Every row gives one point. Each copy is the shape, with its points in the same order, turned, moved and blurred by noise. Say if it was mirrored as well.

Shape, 7 rows:
[[ 35  -4]
 [ 26  11]
 [ 36  30]
 [ -7   5]
 [ 31  15]
 [-83  -3]
 [ 11  45]]
Copy 1, 7 rows:
[[-13  39]
 [  4  25]
 [ 26  42]
 [ -2  -1]
 [  7  24]
 [ -6 -86]
 [ 36  20]]
Copy 1 is: mirrored
Copy 2 (7 x 2):
[[ 22  39]
 [  6  46]
 [  2  66]
 [-19  22]
 [  7  52]
 [-74 -29]
 [-26  64]]
Copy 2 is: only turned
Copy 3, 7 rows:
[[ 29  24]
 [ 11  44]
 [  3  57]
 [  4   6]
 [  2  36]
 [-48 -58]
 [-24  51]]
Copy 3 is: only turned
Copy 4, 7 rows:
[[ 30  37]
 [ 36  23]
 [ 53  16]
 [  9   0]
 [ 43  23]
 [-46 -53]
 [ 51 -12]]
Copy 4 is: mirrored

Shape, 9 rows:
[[ 26  -3  23  70]
 [ 69  33   4   3]
 [-72  10 -29 -11]
 [ 26 -26  16  21]
 [-46  11  20  -5]
 [-87  23  16  -7]
 [-53  17   3 -61]
 [ 10  10  -3  32]
 [-41  33  12 -29]]
Copy 1, 9 rows:
[[ 70 -39  -7  23]
 [ 79  48   8   7]
 [-56  19 -29   4]
 [ 41 -12  30   2]
 [-21  13  -6  40]
 [-56  10 -27  43]
 [-53  52  10  19]
 [ 41   4 -17   5]
 [-27  42  -1  31]]
Copy 1 is: only turned
Copy 2, 9 rows:
[[ 67  21 -10 -10]
 [ -4  46  -5 -52]
 [-36  -8  -1  81]
 [ 30  -9  14 -19]
 [ -5  16  27  53]
 [-13  18  22 101]
 [-58  16  46  60]
 [ 19  14 -20   8]
 [-36  32  28  50]]
Copy 2 is: only turned
Copy 3 (9 x 4):
[[ 40 -30  62  -6]
 [  2  24  57 -63]
 [ 10  36 -51  41]
 [ 15 -28  18 -29]
 [-22   9 -14  30]
 [-28  19 -26  71]
 [-47  37 -51  11]
 [ 25   6  27  -6]
 [-36  37 -14  22]]
Copy 3 is: only turned

Shape (11 x 8):
[[-59  -4  -1 -54  29  24 -44 -17]
 [-18  -1  42  35   4 -21   6  38]
 [ -8  -1 -42  19 -40  -4  18  18]
 [ 48 -30  24  48   2  18   7  48]
 [ 50  45 -25 -32 -47 -12   7 -62]
 [ -9  -4  15  15 -55   8  33  19]
 [-46 -40  51 -82  19  38 -32   0]
 [ 49   7 -48 -20 -50 -21  11 -22]
 [-58 -31  17 -54  51  40  11 -42]
 [ 43  58 -31 -20 -39  -1  43  30]
 [ 24 -30   8  25 -13 -49  40  53]]
Copy 1 (11 x 8):
[[-35  21   8 -59  12  48 -18  12]
 [-39  43  56  37 -29 -19  16  29]
 [ 31   0  22  29 -59   7   5  16]
 [-11   2  24  44 -12 -65  57  40]
 [ 81  11  23  57  42  39 -23   5]
 [ 14  30  33  35 -44   5  40 -17]
 [-42  47  10 -78  43   4  19 -25]
 [ 84  -5  24  37  -2   3 -18   8]
 [-65   6 -16 -33  26  23 -26 -41]
 [ 73  55 -19  58 -28   2  -1  19]
 [ 15  31  46  41 -44 -75   4  10]]
Copy 1 is: only turned
Copy 2 (11 x 8):
[[ -17  -79   -3  -45    7   15  -60  -50]
 [ -26    3   29   39   16   16  -33   17]
 [  15   25  -25  -21   17   30   -2   19]
 [  37   24   23   67  -17   16    1   -2]
 [  29   52   -5  -85   -5  -53  -10  -22]
 [   4   18  -10   -2  -21    9  -34   42]
 [  -4 -109   26  -21  -36   -5  -58  -20]
 [  42   37   -6  -61   12  -22   19    2]
 [ -43  -90  -36  -14  -32  -21  -34  -50]
 [   4   55   25  -56  -24   27   26    6]
 [  -1   16   28   33   16    0   32   45]]
Copy 2 is: only turned
Copy 3, 11 rows:
[[  1 -20  -4 -25  81 -28 -13  37]
 [ -7 -33 -17  60 -28 -18   8 -27]
 [  6  27 -25 -18 -41  -7  35  -8]
 [-29  28  -2  72 -28  18  33 -23]
 [ -8  26  54 -77 -33   7 -14 -49]
 [-29  -7 -22  -7 -54 -33  20  -9]
 [-49 -25   7   8  69 -15 -25  56]
 [ -8  42   8 -52 -58  20 -10 -16]
 [-20 -53  29 -19  72  -1  33  47]
 [ 14  48  37 -15 -71 -30  15 -11]
 [  9 -10 -21  47 -79  17   8   7]]
Copy 3 is: only turned
Copy 4:
[[-42  53 -15  17  16  58 -36 -14]
 [ -8   1  32  17 -17   8  65 -22]
 [ 54  13  -9 -20 -33  10  21  11]
 [ 30  12  68  15  -3 -43  42  17]
 [ 43 -45 -28 -57  43   5 -36 -14]
 [ 52   1  36 -20 -15  37  35 -10]
 [-54  44  48  21  41  84 -25   3]
 [ 48 -34 -21 -54   9   0 -13  33]
 [-19  22  16  68  17  76 -56 -13]
 [ 76  -6 -28 -31  52   5  41  18]
 [ 23 -34  29  11 -23  -1  70  46]]
Copy 4 is: only turned
